Every row gives one point. Each copy is the shape, with its points in the same order, stretched, turned, moved and blurred by noise. Say if it was mirrored as well.

Shape (9 x 3):
[[ 13.0  17.5 -29.8]
 [-31.0   1.5 -27.1]
 [-14.4 -32.0  12.8]
 [  1.6 -35.6  -1.6]
 [-19.6  -5.7   1.1]
 [ -0.8 -14.6  -5.4]
 [-15.9   6.4 -30.1]
 [ 19.8  26.8  28.0]
 [ 21.1  22.1 -20.7]]
Copy 1 (9 x 3):
[[ 26.5  -4.1  19.8]
 [ 30.2 -25.9 -20.8]
 [-11.8 -19.4 -18.6]
 [-16.6 -32.8  -3.0]
 [  8.0 -13.2 -16.5]
 [  1.4 -16.4  -0.3]
 [ 30.2 -19.9  -2.8]
 [ -6.3  42.1   9.3]
 [ 19.9   7.7  23.2]]
Copy 1 is: only turned
Copy 2, 9 rows:
[[-21.9  -1.7 -21.0]
 [-22.4   1.1  17.0]
 [ 28.4 -18.7  27.1]
 [ 19.1 -32.6  16.9]
 [  8.2   1.7  15.8]
 [  8.7 -15.0  10.0]
 [-25.3  -0.7   7.0]
 [ 29.7  27.1 -25.2]
 [-14.3   2.4 -27.5]]
Copy 2 is: only turned
Copy 3:
[[ 20.6   6.1 -33.2]
 [-25.3   9.4 -37.8]
 [-16.4 -15.2   7.8]
 [ -8.3 -27.8   0.4]
 [-16.3   6.4  -2.9]
 [ -3.0 -11.6  -5.8]
 [ -5.6   6.7 -40.4]
 [ 26.7  19.8  23.3]
 [ 25.0   6.8 -17.7]]
Copy 3 is: only turned

Shape, 10 rows:
[[ 15.0  16.1  -2.8   0.6]
 [-12.8 -10.3  -6.2  24.2]
 [-14.3 -10.3   6.3 -29.4]
 [ -2.3   9.1  16.6  26.3]
 [ -8.7  11.8  -8.5 -15.9]
 [ -4.9  29.2 -16.2  -4.0]
 [ -2.8  23.5 -45.0 -24.0]
 [ 19.8 -13.4  22.0   7.7]
 [ -1.8 -24.5 -13.0  23.2]
 [ 11.7   0.6  12.0 -16.9]]
Copy 1:
[[-20.6   3.8 -18.1  17.4]
 [ -0.7 -16.6  -7.3 -15.7]
 [ 18.2  19.7  16.5  -0.9]
 [-42.4  -3.1 -15.6 -19.4]
 [  4.4   0.2  11.4  21.2]
 [ -8.9 -11.5   6.4  35.2]
 [ 38.7 -23.0   9.4  68.0]
 [-16.7  25.0 -30.2 -23.7]
 [ 17.7 -16.1 -20.3 -17.7]
 [ -4.7  25.8  -7.5   0.7]]
Copy 1 is: mirrored
Copy 2, 10 rows:
[[ -6.9  -7.6  19.6  -4.1]
 [  3.1  27.8  -8.7 -18.1]
 [ 11.8 -24.4 -22.8  -4.2]
 [-17.2  10.5  11.1 -36.8]
 [ 17.5 -15.6  11.7  -3.5]
 [ 20.5  -8.5  36.6  -2.7]
 [ 45.2 -11.6  28.2  29.6]
 [-36.0  -1.2 -22.6 -15.4]
 [ -5.2  33.2 -30.1  -3.7]
 [ -9.3 -20.4  -5.8  -1.5]]
Copy 2 is: only turned
Copy 3:
[[ 13.3  25.1   0.4  10.5]
 [  1.6   8.2 -23.1 -26.6]
 [-39.6  -5.9  -5.0  -3.9]
 [ 14.9  -0.1 -26.8 -15.9]
 [-18.6  20.0  -5.6   6.5]
 [ -0.8  38.3  -4.4  15.5]
 [-18.1  62.2  18.6  26.6]
 [ 15.8 -10.6  -4.1 -16.9]
 [  9.4  13.7  -9.4 -34.3]
 [ -7.5   1.3   3.4   4.6]]
Copy 3 is: only turned
